Every row gives one point. Each copy is the shape, with its points in the same order, turned, moved and blurred by noise. Some copies are also mirrored. Which?

Shape:
[[ -4 -23]
 [ -2  -9]
 [-13  51]
 [  2 -24]
 [-19 -23]
 [-20 -16]]
Copy 1:
[[ -7  17]
 [ -1   3]
 [ -7 -60]
 [ -1  20]
 [-21  18]
 [-21   8]]
Copy 1 is: mirrored
Copy 2, 6 rows:
[[-23   0]
 [-10   7]
 [ 41  36]
 [-26   3]
 [-13 -14]
 [ -6 -11]]
Copy 2 is: mirrored

Shape (8 x 3):
[[  1 -28 -21]
 [ -7   7 -14]
 [ 12  -2   6]
 [-14  -4  15]
 [ -4  39 -13]
 [ 37  43  43]
 [-15 -25  -9]
 [-44 -32   8]]
Copy 1, 8 rows:
[[-10 -47  -5]
 [-15 -13 -17]
 [  3 -11   7]
 [-24  -8  12]
 [ -6  15 -31]
 [ 31  45  19]
 [-25 -36   3]
 [-57 -32  15]]
Copy 1 is: only turned
Copy 2:
[[  2 -36   7]
 [ 18  -3  10]
 [ -9   2  -1]
 [ -7   5  26]
 [ 36  24  -1]
 [-21  60 -23]
 [ -1 -26  25]
 [ -6 -22  60]]
Copy 2 is: mirrored
Copy 3 (8 x 3):
[[ 13  14  35]
 [ -7  16   5]
 [ 12  -7   2]
 [-12 -17  10]
 [-16  22 -27]
 [ 17 -30 -56]
 [ -3   1  33]
 [-33 -15  48]]
Copy 3 is: mirrored

Shape (9 x 4):
[[-30  56 -18 -31]
 [ 20 -19   5   9]
 [ 17 -16  28  20]
 [ 29 -10   4  -7]
 [ -5 -13   5  19]
 [-16  25   4 -19]
 [ 18  -3  -5   6]
 [  3  13  -2  17]
 [-11   2 -10 -14]]
Copy 1 (9 x 4):
[[-32  44  17 -40]
 [ 20 -13   1  22]
 [ 16 -17  20  38]
 [ 28 -13  11   4]
 [  0  -4  -4  31]
 [-23  14  19 -13]
 [ 21   0   0   9]
 [  5  22   6  18]
 [ -9   1  -4  -8]]
Copy 1 is: only turned
Copy 2 (9 x 4):
[[-18  55 -17 -60]
 [ 17 -14  -5   4]
 [  5 -15  18  14]
 [ 29 -12   1 -10]
 [-10  -5 -10   5]
 [-14  21   3 -40]
 [ 15   3 -12  -3]
 [ -1  19  -9   6]
 [ -6   5 -18 -30]]
Copy 2 is: only turned
Copy 3 (9 x 4):
[[-45  35 -35 -41]
 [ 24  -5   5  21]
 [ 13   4  36  21]
 [ 24   3  -3   8]
 [ -8   7  16  29]
 [-26  13  -9 -28]
 [ 15  12 -10  16]
 [-12  27  -1  10]
 [-18  -6 -16   1]]
Copy 3 is: only turned

Shape:
[[ 24  16  22  10   6   7]
 [ 14  11  -4  -8  50  35]
 [ -1   0 -42 -34 -21  24]
 [ 29 -15   5 -25   1   6]
 [  6  25 -16   3  40   4]
 [ -5  -1  17  -6 -18  14]
 [-22 -16 -16 -39  -7 -10]
 [ 36  34  11 -20 -56 -24]
 [ -3  -7 -13  15  12   9]]
Copy 1:
[[ 11   9  14  12  -5  11]
 [  2 -12  11 -13  43  32]
 [  8  -5 -52 -42  -6  19]
 [ 19  -9   3 -34  -8   2]
 [-15  12   1  -9  40  16]
 [  1  -8 -11  -7 -33  12]
 [-25 -15 -26 -52 -18  -6]
 [ 21  53 -10 -20 -54   8]
 [ -7 -13 -15   7  11  -5]]
Copy 1 is: only turned
Copy 2, 9 rows:
[[ 28  10  23  31 -13  15]
 [ 27 -19  11  19  26  45]
 [ 15  -1 -40 -26  -9  21]
 [ 33 -15  13 -11 -21  12]
 [ 32  -4 -11  30  28  20]
 [ -3  12   9   1 -17   8]
 [  8 -14 -23 -29   6 -16]
 [ 51  60   1  -3 -48 -17]
 [  4 -13 -16  30  -3  15]]
Copy 2 is: only turned
Copy 3:
[[ 33  -2  30  -6   9  -2]
 [ 18 -40   5 -32  36  21]
 [-37  -2  -2 -15  -7  40]
 [-16 -15  36   7  10   9]
 [  8  -7 -11 -16  31   5]
 [  4  -9  22 -10 -24   3]
 [-43 -21   0  -1 -18  -5]
 [ -6  52  45  -5 -25 -13]
 [ 17 -22  -7  15   1  10]]
Copy 3 is: mirrored

Shape:
[[  0  -4   1   3   1 -43  11 -21]
 [ 12   1  -2   5   4  23   2  -7]
 [-43  27  23 -15 -25  21 -24  -5]
 [-52  -3   9 -23  -2  16 -25   7]
 [  3 -18  -3  -2  -9  20  14 -13]
 [ 46 -13  -9 -27  -8 -48  -3 -15]
 [-29   1  25  -6  -1  -2 -33   7]
 [ 27   5  -7 -19  14 -30  17   0]
 [ 26   1  14  -5  12 -30   1  -5]
 [ -6  -4  -2  -2 -10  -4  17  21]
 [  5  -1 -12 -13  20  18  16 -20]
 [  6   6 -37  13   2   6   3  -1]
 [-43  -6  22  -4  -7   7 -38   6]]
Copy 1, 13 rows:
[[ 16  -2  21   9  17 -29   7 -27]
 [  7   9 -10 -17  -3  13   1  -1]
 [-38  40  10 -30 -21 -21 -33  -6]
 [-43   8   4 -22   4 -13 -49   5]
 [  1  -8  -9 -15  -7  15  -7 -19]
 [ 49 -27  29 -29  12 -33  15 -10]
 [-19  22  26 -11   4 -12 -36  10]
 [ 15 -12  17 -19  27 -15  26  -6]
 [ 24   3  32 -14  20  -9  11  -2]
 [-19 -15  17 -10  -7  -2   8   1]
 [ -2   0 -21 -25  20   5   5 -19]
 [  4  -8 -26   0  -3 -14  11   6]
 [-26  20  20 -12  -5  -8 -55  11]]
Copy 1 is: only turned
Copy 2, 13 rows:
[[-20 -11 -16   4  18 -37  13  15]
 [ 10 -12   4  10   2  14   9   0]
 [-32 -15  35  -6 -19  -7 -15 -44]
 [-40 -37  30 -21   6   9 -20 -32]
 [  9 -30   4   2   7   4  27  -7]
 [ 16  -7  -6 -21  21 -45   6  47]
 [-39 -28  25   3  -2  -4 -25  -5]
 [ -1   8  -4 -14  25 -14  16  33]
 [ -6   0   7   8  17 -21   6  34]
 [-21 -14  -1 -14  -7   9  22  11]
 [ 12 -10   5  -2  33   9  20 -10]
 [  8  -8 -34  -5   4  14   1  -3]
 [-45 -41  28  -2  -4  -1 -24 -15]]
Copy 2 is: only turned
Copy 3:
[[ -1   2  21   6  20 -25  23 -24]
 [  5   9   9   3   1  27 -12   0]
 [-48  -1  41 -22 -26   9 -28   4]
 [-46 -34  20 -26  -9   9 -22   9]
 [ -3  -6  11   6  -1  35  10 -10]
 [ 44  -6   6  -6 -11 -30  26 -33]
 [-23 -29  35 -11  -5  -9 -30   6]
 [ 24   8  -4  -7   6 -19  22  -1]
 [ 29   2  21   0   9 -21   7  -1]
 [-14  -6   4  15  -8   3  14  13]
 [  3  11  -1 -16  16  29   5  -4]
 [ -8  12 -23  14   7  12 -10 -16]
 [-35 -35  37 -11  -5   1 -32   2]]
Copy 3 is: only turned
Copy 4, 13 rows:
[[-15 -18  -9  -6  19 -33 -17  -6]
 [  7   7 -16   2  -1  18   4 -21]
 [-23  48   8 -20 -35  11 -18  10]
 [-34  22  20 -21 -17  28  -1  23]
 [ -7  -3  -8  13 -13   6  17 -18]
 [  9 -60 -12 -25  -3 -26 -19 -21]
 [-13  15  22 -15  -5  18 -26  18]
 [ 11 -27 -12 -30  18 -19   3 -18]
 [ 13 -20   1 -18  19 -14 -19 -19]
 [ 10   2  -1  -5   0  -9  18  12]
 [-14   0 -18 -13  10  14  19 -31]
 [  1  -4 -44  -2   7  10  12   5]
 [-24  20  24  -6 -12  26 -23  25]]
Copy 4 is: only turned

Shape (13 x 9):
[[  2 -24 -25  33 -23  36  10 -35 -24]
 [-42  31 -19   5 -13  17  37  14 -21]
 [  9 -17  15  -4 -21   6  41  -6  13]
 [  3 -13  -1  21 -10 -29  16  41 -10]
 [ 19  31  27  15 -17  41 -10   1 -28]
 [ -6 -44  48 -15 -18 -19 -30   6 -49]
 [  7 -25  -1  26  -6 -38 -11 -19  11]
 [ 34 -32  11 -20  17 -49  31  23  17]
 [-29  -3   6  47 -30  31   3 -16   7]
 [ 15   3   6 -46   2 -20   1 -30  -1]
 [ -9 -52  19  19   5   7   5  26  -6]
 [ 20 -22 -31  -2 -37  13  45  20   9]
 [-40   4 -10  -2   6 -18 -39 -22  45]]
Copy 1 (13 x 9):
[[ 14 -37 -17  28  -1   9   9 -24 -49]
 [ 17  -8   8 -28 -39  34  51 -13 -16]
 [ 14 -23  18  18 -13 -27  32  11   9]
 [-27  23  -4   4 -17   3  32  33  -7]
 [ 27  25  40  15 -20   8  -2 -27 -38]
 [-15  10   7  -7 -48 -58 -24  33 -50]
 [-28   4 -30  12  -5 -27 -10  -5   7]
 [-17  11   5 -10  23 -45  28  47  29]
 [ -5 -30   2  33 -38  18   6 -34 -17]
 [ 28   4  -1 -34   0 -46   0  -6  10]
 [-34 -22  14   9 -16  -9   2  34 -20]
 [ 34 -15 -11  26   0  13  45  38   0]
 [-14 -14 -21 -25 -32   2 -38 -26  40]]
Copy 1 is: only turned
Copy 2 (13 x 9):
[[ 12  49 -20  23 -28 -14  38 -44 -36]
 [-24  47  12  18  16  15  -9  15 -46]
 [ -2  -7   8  -6 -22 -19 -13 -22 -36]
 [-15 -14  24  18  33 -19  14   6 -26]
 [ 29  50  49   9  -5  -1   6 -24  -6]
 [ -1 -30  35   9   9  39  46 -37  14]
 [-30  -5 -13  -5  15 -29  30 -28  11]
 [-11 -60  -3 -39  22 -27  -1   4 -23]
 [-24  49   3  37  -9 -18   5 -43 -15]
 [-11   8  -5 -52 -16  15  10   0   0]
 [  6 -27  -6  28  24   2   4 -46 -19]
 [  7  -4  -5  17 -30 -36  -9  13 -48]
 [-40  29 -38   3  10   9 -12 -20  48]]
Copy 2 is: mirrored

Shape:
[[  5 -16 -23  16   8  15  -5  14  11 -14  -8]
 [ -8   9   1  -6   3   8  -9  16 -44   5   4]
 [ -6  -8  12 -19 -23   0  -7   3  20   3   8]
 [  5 -27  20   1   1 -34  22  11   9  11  17]
 [-39   5 -12  22 -28 -13 -16  30  19 -26   5]
 [ -3  14 -16 -13   7  -9  34  -1  -9  -2  -9]
 [  0  -2   2  40 -12 -35  -7 -15  15 -15  11]
 [ 21   9  -7 -20  -3 -12 -13 -34   3   9  29]
 [ 22  17 -36  19  25  -1   7 -16  -6  10  17]
 [ 10   4  17  27   0   6   6  30  18 -12  20]
 [-36 -18 -18 -16  15 -20  16  -6  17 -40  12]
 [  3  -9 -14  -5 -11   2  14  13  -6 -16   3]
 [  1   1 -14 -18   4  -2 -18  30 -13 -19  -8]
 [  4 -14  11  -1  17 -15  25 -26  38  -7   2]
 [ 18 -16  -9   2  24   2  -9 -12 -16   2  31]
 [  6   2  -9  16   4  -4   3   2  25   5   0]]
Copy 1:
[[ 14  -3 -13   0  -1   5 -31  -6  25 -33   3]
 [ -3  17  12   2 -23   9 -31  22 -16  -1 -16]
 [-11  -8  10 -24 -13  -8   7  -6  21  -3   2]
 [ 21 -33  -6  -7  -3  -8  20  10 -11   3   9]
 [-27 -23 -14   5 -25 -25 -14  23  36 -30  -7]
 [  1  14 -23   1   8   7   7   1 -11  -9 -26]
 [  4 -15  -7  31 -18 -37   5  -6   8 -24  20]
 [ -4  27  -5 -17 -12 -21   0 -26 -15   6  22]
 [ 13  32 -39  18   0  -1 -22  -9 -11  -5  23]
 [ 18   0   0   0  -6  -5   3  38  30 -21  23]
 [-35 -25 -19  -8  25 -11   0  -4  -9 -41  -3]
 [  5  -1 -10 -10 -10   2  -5   5   2 -31 -11]
 [  1   3  -2 -19  -3 -13 -39  13   7 -20 -25]
 [  6 -11  -7   4  30  -7  26 -23   6 -12  18]
 [ 11  10  -2  -3  -3   2 -26  -6 -26 -10  31]
 [ 10  -1 -18   8   1  -7  -2  -2  22  -4   8]]
Copy 1 is: only turned
Copy 2:
[[ -7  -4 -28   4  17  18  -3   9   5  -7 -18]
 [-14  15  14 -24  15  -7   0  17 -36   3 -12]
 [-10  -1   1 -10 -32   5 -17  23   6 -11   7]
 [  9 -39   5  10 -32  -9   8  10 -12   9   3]
 [-52   4 -25   5 -22 -20  -8   3   9 -15 -29]
 [  4  10  -5 -22  -7   2  38  13   1  16  -6]
 [ -4   6  -9  37 -26 -16   1 -24  -1  -8  -9]
 [ 25  27  -6  -3 -16  -7  -6   7 -10  -8  38]
 [ 26  24 -22   8  26 -12  11  -3  -3  20   9]
 [-10 -13   8  31   5 -15  -5  26  14  -5 -16]
 [-32 -19 -25 -15 -11  -1  37 -12  12 -19  20]
 [  1  -5 -12 -14  -3  -1  14  16  -2 -16 -16]
 [-24   9 -20 -10   4   9  10  34 -28 -14 -10]
 [  8 -16  -1  15 -24  20  21  -6  24   5  24]
 [ 18  -4  -4   3  22  -4  -4   0 -21  -7  24]
 [  0   2 -16  16  -7   4  -2   8  13  13  -4]]
Copy 2 is: mirrored
Copy 3:
[[-22   7   8   8  -2  10 -22  -7  18   3  -9]
 [ -1   7  -7  18  -4   3  -7   6 -40  15  -1]
 [ -3  -2 -16 -25   6 -10   1  18   0 -24   1]
 [ -2 -39 -12 -16   2 -41  -4   3   1  17   5]
 [-51  25 -17  14 -13 -22 -15  38  12 -16   5]
 [-11  13  -8 -11   6  -4  26 -17  -4  29   3]
 [ -8  -3 -22  22 -15 -49   3  -3  22 -17 -14]
 [ 28   4 -27 -10  11 -17   9 -27 -10 -28   0]
 [ 14  17  -2  26  10  -7  -2 -41   4  11  10]
 [  2   7  20   8  -4 -27 -17  24  12  -1   6]
 [-60   4  -6 -25  -5 -24   9 -21  -5 -13   3]
 [-13   7  -1 -11 -18  -1  -8  -3   0  10   4]
 [-19  19 -11  -9   3   2 -27   5 -22  15 -19]
 [-14 -24   4 -13  17 -25  22 -22  23 -11  -8]
 [ 14 -14  -2  12   2 -15 -15 -36 -18 -11  10]
 [ -5   5  -4   9  16 -13   1   0  27  -8  -3]]
Copy 3 is: mirrored
Copy 4 (16 x 11):
[[ -7 -19 -23  17   5  14  13  20  -1  -8  15]
 [ 11  15   8 -21   4  -2   0  27 -21  12   3]
 [-19   9   1   2  -2  -2   0 -23   8   8  19]
 [-21 -18  22   6  -2 -33  32 -20 -11  -4  -4]
 [-28   9  12  12 -24   7   7  30  39  -9  26]
 [ 15   1 -13 -25 -12   1  30   1  -6 -14 -11]
 [  2 -22  32  32  -8 -10   2   5  30 -23  -5]
 [ 37  -1   6  -2  18 -15  -2 -36   5 -10  18]
 [ 53 -13  -6  10  17  -1  31  14   3 -17   3]
 [-15  13  18  39   2  12  29   8 -12 -10   6]
 [-18 -32   7 -30  -9   5  28   2  16 -38  33]
 [ -1  -4  -9  -4 -19   0  14   4 -11  -8  16]
 [ -8  13 -20 -12   7  -5  -3  27  -9 -17  17]
 [-12 -32   6   2  10   8  30 -37  11 -26  -6]
 [ 26 -25  12   4  28 -10   8   1 -23  -5  21]
 [  0  -9  -6  19  10   4  28  -1  17  -9  -1]]
Copy 4 is: mirrored

Shape:
[[-14 -23  24   5  -2  34   2  -2  -1 -30  25   5]
 [ 11  -4   4  -9   3 -29 -11  -9 -15  12  -7 -27]
 [ 10  -5  -7   6   7 -19  29 -16 -10  -4  14   1]
 [-12  23  -4  20  -3  -6  26   9 -20   8  -7 -21]
 [ -4 -11  11 -10  21  -5  16  20   1  15  27 -20]
 [ 11 -17 -17 -15 -12  34  -5 -21  14  -9  30 -11]
 [ -9 -25 -36 -20  -5  -5   0  -2 -20 -16   9 -26]
 [ -3  21  11 -51 -15  -4 -11 -28   1 -31   7 -29]
 [-24   9 -41 -23  -2  -6 -25   5   3 -26  15  -7]
 [-26 -22  12   6  26   3  -9 -11   4 -16  24 -34]
 [  4   7 -22  16  40  31  13  12 -36  11  15  24]
 [ 14  -1 -25   2  30  20 -20  13  -3   2 -27  -2]
 [ 29  13 -27 -13 -43  10  -8 -23 -23   5   4  24]
 [-20 -14 -26 -13  55   0 -20   3  -9  19   9 -22]
 [ 38   3 -11  22 -33  17 -10  10 -11 -26  15 -26]]
Copy 1, 15 rows:
[[ 15 -30 -39 -38  10  11  16  14   8  -9  -3  -8]
 [-11   5   0  15  13 -10 -24 -17 -24   5  21 -14]
 [ -3 -17  -6  19   2   7  12   5 -37   5   3 -11]
 [-23   3   9   5 -33   4  -5   9 -21  -8   0 -20]
 [ 13 -33  19 -16  -5  -7  -4  -9 -20 -12  16  -3]
 [ 21 -23 -41   1  10   4  15  18  -7 -24  41  -5]
 [  3  21 -24 -13   7  19   4  -6 -38 -24  33   4]
 [  6  25 -19   6  28 -12  20 -15   4 -27  18 -48]
 [  3  41 -10  -9  15  -6  28   4 -10 -30  27  21]
 [-14 -22  -4 -28  11  15  18 -24   5  -2  27   3]
 [ 20 -14  12   9 -12  39 -13  39  -7  -8  -9  19]
 [  7   3 -12  24  -4  14 -26   1  12 -25   3  30]
 [ 21  21 -40  35   5  -9  -3  47 -26   3  17 -18]
 [ 19   1  26  -1   2  29 -11 -28  -2 -10  30  32]
 [-30 -11 -39   4  17  -6 -14  42 -17 -35  16 -14]]
Copy 1 is: mirrored
Copy 2 (15 x 12):
[[ -2  10 -32   8 -35 -32  -3  -1 -23   0   6  -3]
 [  1  10  29   7  30 -26  -8 -14  11   5   0   6]
 [ -4  -2   8 -18  11 -21  10 -24 -10   8  30  13]
 [ -8  -2  18 -11   9  -6  -2 -19 -20  19 -10  46]
 [-11  14   1  14  -2   2 -21 -33  -3  24  16   2]
 [ -6   9 -10  16 -12 -34  34   0 -10  33   5 -23]
 [-13  15   1 -14  17 -46  -7   5   2  47   5  -2]
 [-48  26  20  13   3 -32  21  23  18  -6  -2  -1]
 [-15  27 -11 -11  23 -10   6  40  -1  37   2  -1]
 [-14  25 -38  21  13 -29 -12 -19  -2   9   2   8]
 [ 13   6 -11 -47  -5  11   1 -36 -34  21 -14 -10]
 [ 23 -10  -7 -18  12   2   1  -4  13  24 -35 -10]
 [ 13   0  47 -19   1 -31  39  21 -31  17   0 -17]
 [ -8  18 -23  -6  43   3 -21 -25   3  32 -16 -23]
 [ 31  27  16   3 -25 -39  29   2   1  30  -8  26]]
Copy 2 is: mirrored
Copy 3 (15 x 12):
[[ 13  33  11   2 -29 -13  -2 -16  30 -16 -12   4]
 [ 16 -27  11  -8   1  25   4   1 -12   1  -1 -32]
 [ 16  -3  -5 -12  13   5   5 -33 -14  -1  -7  -4]
 [ 14   0  15   1   8 -14   0 -25 -15  37  15 -27]
 [  7   4  -3  -9  -3  17  37 -17  22  21   1 -19]
 [ -7  23 -24 -18 -25   6 -21  -4  14  -9 -24  -5]
 [ 18   7 -24 -15  14  11 -17   4  14 -17  14 -38]
 [ 15 -26  -1 -45 -41 -22   2  10   2 -18   2 -30]
 [ 12  18  -9 -50  10  -6  -9  25   5  -9  21 -19]
 [  3  16  26 -23 -12  19   6 -21  38 -16   4 -23]
 [  3  60   3   9  23  -4  23  -9 -25   7 -23 -24]
 [-23  16  14  11  23   1   3  35  -9  -1 -11 -20]
 [ 24  10 -32  -1 -15  -4 -31  17 -46  -1 -15   7]
 [-17  28  12 -25  16  38  26  12   7  -7  11 -44]
 [ 33   1   4  -1  -1 -12 -42   4  12  24 -39 -11]]
Copy 3 is: only turned
